Each row is a point. Before rounding, the points of a table are all equally far from one centre. They may lie mostly on one side of it. Where is the centre, to within rounding?

Points (7 x 2):
[[-0.5 -6.0]
 [-2.0 -3.8]
 [-2.1 -3.3]
 [-0.8 -5.8]
 [ 6.7 -0.1]
 [-2.1 -1.8]
 [ 0.3 -6.6]]
Centre: [ 2.6 -2.4]

Points (11 x 4):
[[ 2.3  0.2 -2.3  1.0]
 [ 1.7 -4.9 -5.1 -2.3]
 [ 6.6  0.0 -2.3 -1.3]
 [-1.3 -5.0 -0.3 -1.3]
 [ 1.9 -2.9 -6.0 -3.8]
 [ 3.8 -2.9 -4.7 -0.3]
 [ 3.6 -4.0 -5.1 -5.9]
 [ 2.9 -5.8 -4.5 -3.1]
 [ 1.8 -1.4 -5.5 -1.3]
 [ 5.7 -2.4 -4.6 -5.8]
 [ 3.8  2.1 -2.5 -6.4]]
Centre: [ 2.5 -2.1 -0.7 -3.7]

Points (14 x 8):
[[-2.2  7.6 -1.0 -4.3  1.2  0.8  3.9  4.0]
 [-2.5  7.2 -2.5 -0.1 -1.6  4.1  5.1  2.1]
 [ 0.4  5.5 -6.7 -4.1 -0.5  2.6  3.7 -0.7]
 [-3.8  2.3 -3.1  0.2 -0.2  6.3  4.3  5.3]
 [-2.0  5.0 -3.5 -2.5  2.3  5.2  4.7 -0.6]
 [ 0.2  3.2 -2.3 -1.1 -4.2  7.0  3.8  0.9]
 [-1.7 10.1 -1.2  1.5 -1.8  1.4  2.0  1.1]
 [-1.6  5.6 -3.3  3.1  0.1  3.2  5.8  3.1]
 [-5.3  5.8 -5.6  1.7 -0.4  3.7  2.2  5.4]
 [ 0.1  7.0  3.2 -2.3 -0.5  3.0 -0.5  5.5]
 [ 0.6 -0.3 -6.5 -5.2  2.0  5.1 -1.2  3.8]
 [-2.4  3.0 -7.1 -4.6 -3.3  2.4  4.6 -0.4]
 [-4.0  6.5 -4.6 -3.6 -1.2  2.9  3.9 -1.9]
 [ 3.6  2.5 -3.5 -4.2  0.1  1.1  5.5  3.0]]
Centre: [-1.7  1.0 -1.8 -0.2 -0.8 -0.3 -1.1  1.1]

Points (18 x 11):
[[ -3.0  -4.4   0.0   1.2  -0.9  -6.6   0.1   5.2  -4.6   4.2   0.0]
 [ -2.3  -4.4   1.3  -2.7   1.7  -1.9   3.6   4.7  -4.8   0.9  -1.2]
 [ -4.9  -5.6  -5.3  -5.0  -2.1  -0.4  -1.1   3.8  -5.1   0.1   3.3]
 [ -0.5  -1.2  -3.1  -4.7  -2.4  -6.1  -2.7   0.8  -7.1   2.7   1.3]
 [ -0.1   0.4  -3.1   1.0  -3.7   0.3   1.0   4.1  -8.2   0.3   3.8]
 [ -4.2   2.4  -0.8  -3.9   1.1  -4.2   0.5   0.6  -6.1  -0.2  -3.8]
 [ -4.5   0.2  -5.5  -3.4  -6.1  -5.0   2.7  -0.2  -5.9  -0.4   2.9]
 [ -0.4   0.6  -2.8  -1.6  -2.9  -4.5   1.4   0.5  -8.7   0.3   3.8]
 [ -3.5  -2.3  -0.8  -2.5  -3.0  -2.8   1.5   4.0  -8.1   2.3   1.0]
 [  4.0  -1.7  -3.6   1.4  -4.5  -0.5   0.8   6.2  -5.5   3.9   1.0]
 [ -1.8  -1.3  -7.1  -2.4  -6.0  -3.3   2.3   3.0  -8.0   2.1   2.0]
 [ -3.1  -2.0  -7.2   0.6   0.0   0.8   1.8   0.7 -10.0   0.6   2.3]
 [  0.8  -2.4  -5.9   1.2  -3.0  -4.7   0.3   6.7  -8.0   3.1   0.6]
 [ -3.0  -5.1  -5.1  -0.4  -1.0  -2.7   2.8   3.2  -7.7   5.3   1.3]
 [ -0.6  -3.5  -0.4  -3.7  -2.7  -1.2   1.6   5.0  -5.6   3.6   1.2]
 [ -6.3  -5.1  -4.3  -1.7  -1.9  -6.8   2.7   2.9  -4.3   3.7   0.9]
 [ -1.7   1.7  -7.1  -1.5  -4.0  -1.1   2.3   2.0  -7.6  -0.5   4.0]
 [ -4.1  -5.6  -2.4  -7.0  -0.6  -5.8   1.3   1.0  -4.8  -0.6  -3.1]]
Centre: [-0.7 -2.9 -4.9  1.1 -2.0 -2.0  0.0  0.0 -1.5 -1.0 -2.1]

Points (21 x 14):
[[ 0.1  9.3  1.0 -4.7  0.4 -1.3 -3.7 -0.1  4.5  2.4  0.4  0.9  5.0  4.7]
 [-2.1  4.8  1.1 -3.5  3.4  4.5 -2.8  1.5  0.9  4.2  1.5 -3.3  6.8  2.1]
 [ 0.5  7.4  0.9  0.7  0.6 -2.4 -4.2 -3.3  3.1  4.0  4.5  0.3  8.4  2.8]
 [-3.1  2.2  0.9  5.8  6.0  1.3 -3.7  0.1 -0.7  3.4 -1.2  0.8  2.1  6.0]
 [-0.6  8.4  0.6 -0.3  3.4 -0.4 -4.6  1.6  0.0  5.5  2.3  2.5  8.7  0.2]
 [-0.8  8.1  1.9  1.1  2.4  5.6 -3.5  1.7 -0.1  6.4  1.6 -1.5  4.1  3.3]
 [-3.3  8.2  1.7 -0.5  3.7  3.9 -3.5  0.6  0.1  3.6  2.5 -0.7  8.3  0.6]
 [-0.2  6.7  0.0 -2.4  6.0  1.0 -5.5  0.5  2.3  6.4  3.0 -1.5  5.9 -0.1]
 [-2.1  8.7 -0.6  0.4  4.4 -2.1 -8.2  0.8  0.4  2.9  3.2  0.0  5.1  2.5]
 [-2.0  7.8 -0.4  0.9  5.8  1.9 -4.2  0.4 -0.4  4.7  3.6 -3.2  5.1  3.0]
 [ 1.2  6.4  0.2 -4.5  1.8  4.9 -4.7  0.4  1.0  2.4 -2.7  1.8  7.1 -1.4]
 [-3.2  7.1 -0.7  0.7  3.9  3.2 -0.4 -0.3  0.9  5.6  4.5 -1.8  7.1  2.4]
 [ 1.2  6.3 -2.2 -1.2  4.8  4.8 -0.9 -1.4  1.2  0.4 -2.4 -2.0  6.6 -2.3]
 [-4.5  6.9 -1.1 -1.8  3.2  0.9 -2.6  2.0  1.7  2.7  2.0 -4.3  5.6  2.2]
 [-1.7  7.3  2.7 -3.2  2.6  1.4 -4.5  3.6  4.7  0.8  5.1 -2.2  6.1  2.4]
 [-2.4  7.4  3.5 -5.2  3.9  1.6 -6.1  1.1  2.5  2.4 -0.2  2.4  5.5  0.2]
 [-2.2  6.2  1.3 -3.8  5.7  3.2 -1.3  2.8  1.8  1.7  1.5 -2.5  5.3  5.2]
 [-2.6  7.5  0.3  0.5  4.1  4.6 -1.0  0.7  0.3  5.8  5.3  0.5  7.4  1.5]
 [-1.2  2.9 -0.4 -3.7  3.9 -0.7 -3.1 -1.8  0.2  3.7 -1.2  1.0  7.5  5.8]
 [-0.1  5.4 -1.0 -0.7  4.2 -0.9 -2.2  1.8 -0.8  3.8  4.7 -2.8  8.0  3.7]
 [-3.8  6.3  1.0  0.0  3.3 -3.9 -1.9 -0.9  4.2  4.6  3.5  1.2  6.6 -1.6]]
Centre: [ 0.5  3.5 -0.4  0.8  2.2  1.7 -2.4  0.3  2.4  0.5  2.2  2.6  2.4  1.4]

Points (23 x 20):
[[-9.8 -2.1  1.1  1.2 -5.1  1.3 -1.4  3.0  7.8  2.0 -2.4 -2.8 -1.6  1.6
  -5.8  2.1  3.0  1.8  0.3  1.2]
 [-3.2 -0.2  1.2  0.5 -2.6  3.5  0.4 -2.4  8.5  1.4 -9.9 -0.4  1.9  0.0
  -4.1  5.2  4.9  1.3  0.6 -1.0]
 [-3.5 -5.3  1.8  2.9 -3.3  2.6  1.3  0.1  7.7  3.9 -8.6 -2.3 -4.9 -2.1
  -4.7  2.1  1.9  5.0 -0.4  1.7]
 [ 0.4  3.7  1.3  0.6 -2.0 -2.2  2.8  3.1  8.0 -0.2 -7.2 -5.1  0.1  1.1
  -6.6  0.1  5.1  5.1  0.5  3.4]
 [-6.8  1.4  2.1  1.6 -2.6 -1.0 -0.9  0.3  8.9  0.1 -5.8 -1.5 -1.0 -2.0
  -9.9  0.3  3.9  1.0  5.6 -0.1]
 [-0.5 -1.6  1.7  4.1 -3.4 -2.8  3.2  1.4  8.1 -2.4 -5.9 -1.2  0.4 -0.8
  -5.8  1.7  4.4  4.8 -6.0 -1.0]
 [-4.1  3.0  7.4  2.4 -2.8  0.7 -1.7 -2.2  6.5  1.1 -5.8 -1.4 -0.9  2.7
  -1.5  3.1  5.8  3.1  3.4  3.0]
 [-1.1 -0.5 -0.4  2.1 -3.7 -1.6  0.8  1.9  5.3  0.0  0.1  0.3  0.9 -5.1
  -5.3 -2.1  4.4  8.4  3.5 -3.1]
 [-4.6 -0.4  1.8  0.7  0.8 -3.2  1.3 -1.4 11.1  2.3 -1.0 -2.2  0.7 -2.4
  -5.4  3.2  5.3  6.9  0.7  3.7]
 [-0.1 -5.9  2.8  3.9 -1.9  1.8 -1.2 -1.1  5.5  5.2 -4.9  1.9 -0.1 -3.5
  -8.3  3.3 -0.5  1.6  2.5  1.5]
 [-2.7 -2.1  0.6 -1.5 -3.0  2.9  0.7  1.4  8.1  3.7 -5.6 -4.4 -0.1  0.7
  -7.9  0.1  0.7  6.3  2.5  2.5]
 [-3.6 -4.2  5.6 -1.8 -4.6 -3.8  2.9 -0.9  5.2  0.2 -8.2 -0.8 -5.7  1.4
  -5.0  3.9  6.3  2.8 -2.0  0.7]
 [-6.0  1.4  3.5  0.8  2.6  3.3 -0.6  1.6  8.6 -2.2 -7.9  1.8 -4.5  3.1
  -5.4  0.8  7.1  1.6 -1.2  1.6]
 [-1.3 -2.1  1.6 -0.7 -3.3  5.2  4.6 -2.7  3.4 -0.2 -2.6 -4.3  0.4  0.8
  -9.0  0.9  6.1  5.5 -3.8  4.2]
 [-4.5 -1.0  9.3  2.4 -0.1 -1.0  1.2  5.2  4.1  1.5 -5.5 -1.0  0.2  4.4
  -1.4  6.0  5.7  3.4 -0.8  1.5]
 [-3.4 -0.3  1.1  3.3 -3.1 -2.2  0.8  1.6  1.9 -2.6 -6.5 -1.2 -1.1 -1.5
  -0.6  3.6  4.7  5.1  7.1  2.6]
 [-3.0 -1.3  0.9  0.5 -4.1 -1.0 -1.1 -1.0  6.4  1.6 -4.6  3.4 -0.8 -1.5
  -8.1  2.9  2.8 -0.5  4.7  4.7]
 [-0.9  1.3  5.1 -0.7 -3.1 -0.3 -1.7  0.6  5.7  1.8 -7.5  3.4 -1.2  1.6
  -5.6  1.2 -0.3  1.3  3.0  3.6]
 [-3.0 -0.8 -1.2 -0.5 -1.6  0.2 -1.0  6.1  9.3  0.7 -4.5 -0.2 -1.1  2.1
  -9.6  0.3  5.2 -1.6 -1.5  1.9]
 [-1.5 -2.1  0.5 -3.5 -3.6 -0.2 -0.2 -0.1  4.1  0.5 -3.6 -3.7 -2.5  1.9
  -6.1  3.6  1.7  6.7 -1.4  5.5]
 [-4.7  4.7  4.3  1.9 -0.9  2.8  0.2 -0.8  6.2  0.8 -1.3 -5.7  1.5 -2.9
  -6.6  5.6  1.7  2.9  0.8  2.6]
 [-5.3 -2.7  1.6  1.3 -3.8  0.3  1.8 -4.6  8.5  3.3 -6.7 -5.4 -5.0 -0.3
  -3.3  3.9  3.3  3.2 -1.6  0.4]
 [ 0.7 -2.3 -1.1  0.2 -3.0  0.9  3.5 -3.1  4.1 -1.9 -5.3 -0.3 -1.8  0.5
  -5.4  3.1  1.5  8.0  2.5  1.4]]
Centre: [-2.6 -1.6  2.3  0.6  2.5 -0.4  1.9  0.1  1.6  2.1 -2.8 -2.0 -0.9 -0.8
 -3.8 -0.6  4.8  0.2  0.0 -0.7]

Points (31 x 24):
[[ -7.1   0.3   2.6   0.0  -9.8  -7.6   1.4   0.9  -4.9   0.1  -2.1   0.5
   -5.3  -1.8   6.7   2.8   1.3   1.5  -0.1  -2.5  -2.2  -4.4  -2.2   2.2]
 [ -7.5   5.7  -0.9   0.5  -6.8  -2.2  -5.2   0.5  -3.9  -1.2   0.8   4.4
   -5.6  -3.5   3.8  -4.1   1.5   1.6  -0.1  -4.6  -1.0  -1.3  -4.6   2.8]
 [ -7.0   6.9  -1.6  -0.5  -7.0  -6.8  -4.4   1.1  -0.9  -0.6  -3.6  -1.1
   -5.1  -1.4   2.8   2.1  -1.8   2.5   4.1  -5.6  -3.9  -0.6  -1.6   1.5]
 [-11.0   3.9  -0.3  -0.9  -4.8  -6.2  -1.3   0.0   2.0  -5.1  -4.7   4.1
   -4.0   2.0   0.1   0.5  -6.6   2.2  -1.8  -0.9   0.0  -0.1  -4.2  -3.5]
 [ -3.0   3.5  -1.4  -0.1  -8.7  -4.7  -2.0   1.1  -6.2  -1.5  -3.5   4.9
   -6.6  -4.5   1.7  -0.3  -0.4   2.7   1.6  -2.8  -3.0  -0.8  -3.2   6.2]
 [ -4.6   2.7  -3.5   1.5  -6.1  -2.4  -2.0  -3.2  -2.2  -0.9  -5.3   3.2
   -8.6  -0.9   3.9  -3.8  -0.4   0.7   3.0  -1.6   0.1   1.3  -2.8   3.9]
 [ -8.3   4.5   1.3   7.5  -3.1  -4.8  -1.5  -2.1  -0.3  -0.3  -1.6   2.0
   -6.0   0.2   2.5  -1.9  -4.0   1.2  -2.8  -3.8  -1.7   1.1  -3.0   0.4]
 [ -9.4   4.2   0.5  -0.7  -6.0  -7.2  -1.0  -2.0  -2.8  -5.8  -3.0   3.8
   -4.8   1.3  -0.5  -2.8   2.7  -0.1   4.1  -5.4   0.8   0.4  -6.2   0.1]
 [ -8.3   3.2   3.0   1.3  -5.7  -4.9  -0.5   0.6   0.4  -1.6  -1.3   3.2
   -4.3  -2.4  -1.2  -3.1  -4.7  -1.7   3.6  -2.4  -4.9  -6.6  -6.7   2.5]
 [ -5.6   3.8   3.4   1.3  -8.3  -7.4  -4.1   1.8  -2.0  -2.7  -3.8   4.2
   -2.0   5.4   4.0  -0.6  -5.7   2.1   2.9   1.1  -0.1  -2.2  -3.3   3.0]
 [ -6.2   2.4  -2.0  -0.7  -8.7  -0.5  -0.6   0.0  -1.6   2.4  -2.4   5.8
   -7.2  -1.2   3.7   0.3  -2.7  -0.8   2.8  -4.1  -2.2   1.7  -3.2   4.0]
 [ -6.4   6.6  -2.3   3.3  -4.4  -2.5   0.9  -3.9  -2.3  -3.2  -4.1   1.4
   -7.3   0.9   3.9  -0.1  -6.7   0.1  -0.2  -2.6   1.7   2.0  -4.2   0.6]
 [ -5.3   7.1  -0.5   2.7  -6.2  -6.5  -3.6   0.8  -2.4  -2.1  -4.8   2.3
   -5.1   0.7   2.2  -1.6  -2.9  -0.4  -3.5  -1.9  -2.5   0.5  -4.4   1.5]
 [ -5.4   2.9  -0.9   3.9  -4.5  -5.4  -1.0  -0.3   0.2  -8.0  -6.7   1.4
   -4.1  -0.5   2.7  -0.7  -6.0   1.5  -1.3   3.2   0.5  -0.7  -4.1  -1.1]
 [ -4.3   6.5  -0.9  -0.8  -3.8  -3.6  -1.5   1.8  -2.1  -1.9  -4.2   0.4
   -3.0  -0.7   4.1  -6.6  -3.1   0.8   4.5  -4.3   1.1  -0.8  -4.2  -0.8]
 [ -3.3   6.7  -0.4  -1.7  -5.4  -3.3  -0.7   5.2  -0.4  -2.5  -4.4   6.1
   -5.6  -0.5   3.0  -0.8   0.2  -0.3   1.8  -1.3   1.1  -1.1  -6.0   0.2]
 [ -9.4   4.8   0.2   2.1  -7.5  -5.2   0.1  -4.2  -1.8  -5.6  -1.3   3.9
   -6.8  -2.5   0.7  -2.3  -0.7   3.0   4.9  -0.4  -2.5   1.4  -0.5   1.1]
 [ -4.6   7.4   2.5  -1.7  -3.2  -1.2  -2.6   2.6  -0.6  -0.8  -3.3   2.3
   -2.1  -0.9   4.6  -4.1  -6.4   1.1   0.8  -0.9  -0.1  -5.4  -3.7   0.9]
 [ -8.1   6.8  -2.6   2.4  -6.6  -3.9  -0.9  -2.5  -1.1  -4.2  -2.6   5.6
   -7.1  -1.4  -0.1  -1.7   0.2   0.0  -2.2  -1.6  -0.2   2.3  -4.9   0.5]
 [ -5.8   4.6   2.1   0.4  -7.4  -7.3   0.5   0.8  -0.9  -4.6  -2.5   1.3
   -8.7  -1.0   2.2   0.9  -3.3   2.2   2.7  -3.5   0.1   0.1  -2.8   1.0]
 [ -9.7   4.2  -0.7  -4.5  -6.9  -7.8  -3.2  -0.4  -2.6  -1.6  -4.2   1.0
   -4.5  -4.1   0.1  -1.4  -2.7   0.1   0.9  -4.0  -3.2  -1.5   0.5   4.5]
 [ -6.3   6.2   2.3   2.1  -6.3  -6.4  -0.2   1.3  -6.0  -5.1  -1.7   4.2
   -7.9   1.0   1.7  -0.6   0.3   0.4  -0.6  -1.8   0.8   1.5  -3.2   3.1]
 [ -6.5   4.9   2.3   3.7  -5.7  -1.4   0.3  -1.6  -2.9  -3.8  -3.9   0.9
   -4.8   1.7   1.2  -4.4  -0.7   0.3   0.6  -1.5  -0.2   1.3  -0.3   6.7]
 [ -6.9   5.8  -4.4  -0.9  -6.3  -4.2   0.9  -4.6  -0.7  -2.9  -6.8  -1.9
   -4.3   0.9  -2.5  -1.4  -1.7  -1.0   1.1  -2.4   0.2  -0.2  -5.8   4.2]
 [ -9.1   6.2  -2.3  -2.3  -2.5  -3.4  -4.2   0.6   0.6   0.2  -7.6   2.6
   -0.4  -1.3  -4.8  -0.5  -1.3  -0.2  -3.6  -1.7  -1.7  -0.8  -3.8   3.5]
 [ -9.6   4.7   0.6  -0.4  -2.8  -6.0  -3.4  -2.3  -0.9  -8.2   0.2   6.5
   -4.7  -0.6   0.5  -2.3  -2.1  -2.4  -2.5  -2.2  -2.2  -1.5  -3.3   3.7]
 [ -5.8  10.7  -1.4   1.2  -5.7  -4.4  -1.9  -0.4   0.1  -3.3  -3.1   1.5
   -5.8   2.2   0.0  -1.4  -2.5  -0.5  -1.5   0.9  -0.4  -0.7   0.7   1.0]
 [ -7.0   7.9   3.1  -2.4  -6.2  -3.8  -3.1  -0.1  -3.3  -4.8  -3.8   5.4
   -2.8   1.4  -3.5  -0.6   0.3  -0.8  -1.6  -1.0  -0.7  -0.4   0.8   4.4]
 [ -9.5   4.6   2.0   3.9  -8.1  -2.9   0.8   2.3   0.0   1.0  -2.7   1.9
   -5.7  -3.8   3.0   0.7  -1.1   0.0   2.3  -2.3  -0.6   1.6  -4.8   1.0]
 [ -6.2   7.3   2.3   0.1  -5.1  -3.3  -1.8  -2.1  -5.8  -2.1  -7.1   3.9
   -5.9   1.0   4.6   1.6  -2.8   2.2   3.5  -2.8   1.4  -2.1   1.8  -3.3]
 [ -6.9   5.6   0.3  -1.0  -4.3  -5.2   3.7   4.3  -3.2  -4.0  -5.3   0.6
   -1.2  -3.9  -0.1  -2.6  -1.0   1.0  -0.3  -2.7  -2.3  -1.0  -2.5   6.4]]
Centre: [-6.6  0.8 -3.0  1.2 -2.4 -3.3 -0.8 -0.9 -4.2 -1.3 -0.2  2.7  0.4 -0.1
 -0.2  2.7 -1.6  0.7  2.1 -0.4  1.0 -3.6 -1.5  0.7]

Points (30 x 24):
[[-2.7  3.3  5.5  0.5 -1.0  2.5 -1.1 -1.8  5.0 -6.6 -2.0  2.7 -4.0 -4.2
  -2.3 -1.1  4.7 -8.1 -1.7  2.5 -0.5 -3.7  2.6 -3.4]
 [-4.9  0.1  5.3  3.5 -3.9  0.7  0.9 -3.7  3.8 -3.7 -5.2  6.8  2.0 -3.4
  -4.9 -2.3  5.2 -4.6 -0.1 -4.5  2.0 -5.8  6.0  0.3]
 [-0.9 -1.4  4.3  6.5 -2.3  2.6 -1.1 -3.8  6.5 -1.4 -2.7  2.7 -3.8 -4.8
  -4.5 -4.2  5.7 -5.5  1.2 -0.2  0.0 -4.8  6.0 -2.1]
 [-4.2 -1.3  3.0  2.1 -1.2  1.8  1.8 -0.1 -0.2 -4.8  0.8  5.4  0.7 -4.6
  -2.1 -1.5  8.0 -8.1  0.8 -4.5 -0.2 -2.3  8.2  0.4]
 [-0.2  0.4  5.5  1.1 -0.8 -2.4 -2.2 -3.9  4.7 -3.7  0.1  4.4  4.7 -4.0
  -2.3 -3.7  3.9 -5.9 -0.5 -4.9  0.4 -6.9  3.5 -4.1]
 [-2.5  0.9  5.9  0.2  0.1 -2.0 -0.7 -4.9  1.9 -1.4 -1.1  2.6 -0.4 -2.9
  -6.8 -2.1  8.0 -7.8 -0.1 -2.9  4.3 -3.3  4.2  2.6]
 [-2.3 -0.2  3.6  0.4 -0.2 -0.7 -0.2 -2.3  5.0 -4.0  1.8  6.3 -1.0 -1.8
  -3.6 -2.1  4.2 -7.2 -1.7 -4.9 -4.3 -6.1  1.0 -2.5]
 [-0.4  2.8  2.7  2.8 -6.0  2.4  2.4 -1.7  8.0 -2.4 -2.9  4.7 -1.2 -2.7
  -7.4 -3.4  5.6 -3.7 -3.6 -1.7  3.2 -2.8  3.6 -1.7]
 [-3.0  1.6  4.6  2.7 -3.1 -1.1 -0.2 -2.5  4.0 -1.9 -4.4 -0.1 -0.2  0.9
  -5.1 -4.0  7.0 -6.2  1.2 -1.1  3.8 -7.2 -0.5 -2.9]
 [-4.1  3.3  5.2 -0.9 -1.1  0.7 -0.9 -4.4  3.4  0.9  3.1  2.7 -3.3 -2.8
  -4.3 -0.5  3.3 -0.4 -0.1 -1.0  2.4 -5.3  6.4 -2.4]
 [-2.0  2.0  1.9  7.7 -4.6  1.9 -0.9 -1.7  4.2 -3.3 -3.6 -2.6  1.5 -3.4
  -3.5 -2.7  9.0 -5.2  1.5 -2.3  4.6 -4.2  0.7 -0.2]
 [-0.9 -1.5 -0.3  2.9 -0.3  1.5 -3.7 -2.2  8.5 -4.3 -2.0  5.7  5.8 -3.2
  -4.1 -3.1  4.5 -4.5 -1.0 -2.3 -0.3 -2.9  5.3 -3.6]
 [-2.2  3.0  1.7 -1.4 -2.9 -1.9 -1.8 -4.3  3.8 -5.0 -4.0  5.9  2.5 -2.5
  -7.1 -1.5  3.7 -8.7 -4.1 -3.4  1.5 -5.5  2.5 -1.4]
 [-0.8  2.7  5.8  6.9 -3.4 -0.9 -0.3 -3.4  0.3 -3.9 -4.1  3.2  1.2 -1.7
  -5.3 -3.2 10.0 -6.8 -2.0 -3.0  2.5 -4.5  6.2 -2.9]
 [-3.3 -1.1  4.2  0.6 -3.5 -3.0  0.6 -4.7  4.2 -6.9  0.5  5.9  1.2 -2.8
  -7.3 -1.7  2.2 -6.4 -2.2 -1.0  1.9 -7.5  0.1 -2.8]
 [-1.4 -2.1  3.6  1.4 -0.7 -0.6 -2.5 -9.2  6.2 -1.5  1.5  5.8  1.8  1.4
  -4.9 -0.5  0.9 -6.2  1.9 -3.0  3.8 -5.7  4.3 -1.8]
 [-3.0  1.3  6.4 -1.6 -8.7 -2.0  1.7 -2.8  0.2 -1.6  0.0  1.8 -2.0 -4.0
  -2.8 -3.1  2.9 -5.8  1.8 -1.1  4.4 -4.3  2.0  0.2]
 [-1.5  2.1  2.2 -2.4 -0.2  0.1  0.5 -4.8  3.1 -4.4 -1.2  2.6 -2.6 -4.6
  -4.6 -0.1  4.6 -7.5  1.0 -3.6  4.4 -6.0  3.4 -6.5]
 [-2.1  1.6  7.1  1.7 -1.9 -1.3 -1.8 -3.4  4.2 -3.9 -0.7  2.5 -2.3 -6.1
  -5.2 -2.5  4.4 -6.0 -1.4 -2.9  0.6 -7.0  3.1 -3.0]
 [-1.3  2.8  4.9  1.7  1.2 -0.2  0.3 -1.7  2.1 -3.4 -3.9  4.7  3.0 -3.1
  -8.2 -4.0  5.8 -4.4 -2.1 -3.7 -0.8 -5.4  2.2  0.9]
 [-4.4 -1.3  7.7  2.2 -1.1  2.0 -1.0 -2.6 -1.1  0.2  0.6  6.1  2.1 -3.9
  -7.3 -3.5  2.3 -8.4  3.0 -0.7  0.1 -4.8  1.5 -0.6]
 [-3.8  4.6  4.0 -0.9  0.4  0.5 -0.4 -2.4 -0.8 -3.6 -2.8  2.2 -3.5 -3.4
  -2.6 -1.7  5.0 -7.1  2.4 -5.3  1.7 -4.1  4.7 -0.9]
 [ 1.0  0.9  6.0  0.5  0.1  0.6 -2.7 -1.0  1.5 -4.7 -2.0  7.3  1.8  0.2
  -5.5  1.3  4.9 -3.3  3.6 -2.7  3.0 -6.0 -2.7 -0.8]
 [-5.0 -1.1  6.8 -0.6 -2.5  1.8 -2.0 -4.9  5.8 -1.8 -1.0  4.0  1.5 -3.8
  -4.4 -1.5  4.5 -5.6 -2.0 -1.7  4.1 -7.9  0.1 -4.0]
 [ 1.1  2.0  2.1 -0.4 -3.1  1.9 -1.1 -2.0  3.1 -0.5 -7.1  1.7 -2.0 -3.0
  -8.1 -2.3  3.8 -3.8  1.3  1.3  0.9 -6.3  4.3 -1.6]
 [ 2.2  3.2  4.6  2.8 -3.0  0.1 -5.3 -4.7  6.4 -3.9 -2.3  4.2  1.0 -3.4
  -7.4 -1.3  2.1 -5.6 -1.8 -3.1  3.1 -2.6  5.3 -3.3]
 [-1.2  3.1  1.1  0.2 -0.8  0.1 -2.9 -5.2  1.4 -1.1 -0.9  3.2 -0.4 -6.6
  -7.6 -5.8  4.0 -7.0  2.4 -0.5  4.4 -5.5  1.4 -3.2]
 [-2.6  5.2  3.4  2.5  1.1 -0.1  2.5 -2.8  0.8 -1.7 -0.2  5.0  0.5 -6.1
  -7.5 -1.0  4.5 -6.1 -2.6  1.1  3.9 -8.3 -0.6 -1.2]
 [-5.5  2.7  4.4  5.5 -1.7  1.4  1.8  0.0  4.0 -3.2 -2.5  4.8 -1.5 -5.6
  -2.9 -6.7  3.7 -5.1 -2.5 -3.1  3.7 -2.8  3.4 -1.4]
 [-2.1  2.4  3.8  0.4 -6.8  2.6 -2.7 -2.2  1.1 -2.8 -4.1  6.1  1.8 -4.4
  -4.2 -2.4  5.9 -4.7  4.5 -2.0  0.0 -6.8  2.7 -1.8]]
Centre: [-0.4 -0.9  0.5  3.6 -2.4  1.8 -0.3 -4.1 -1.0 -1.6 -0.8  3.3  0.9 -1.5
 -1.7  0.3  3.0 -3.9 -2.3 -0.2  2.0 -1.4  1.3 -1.8]
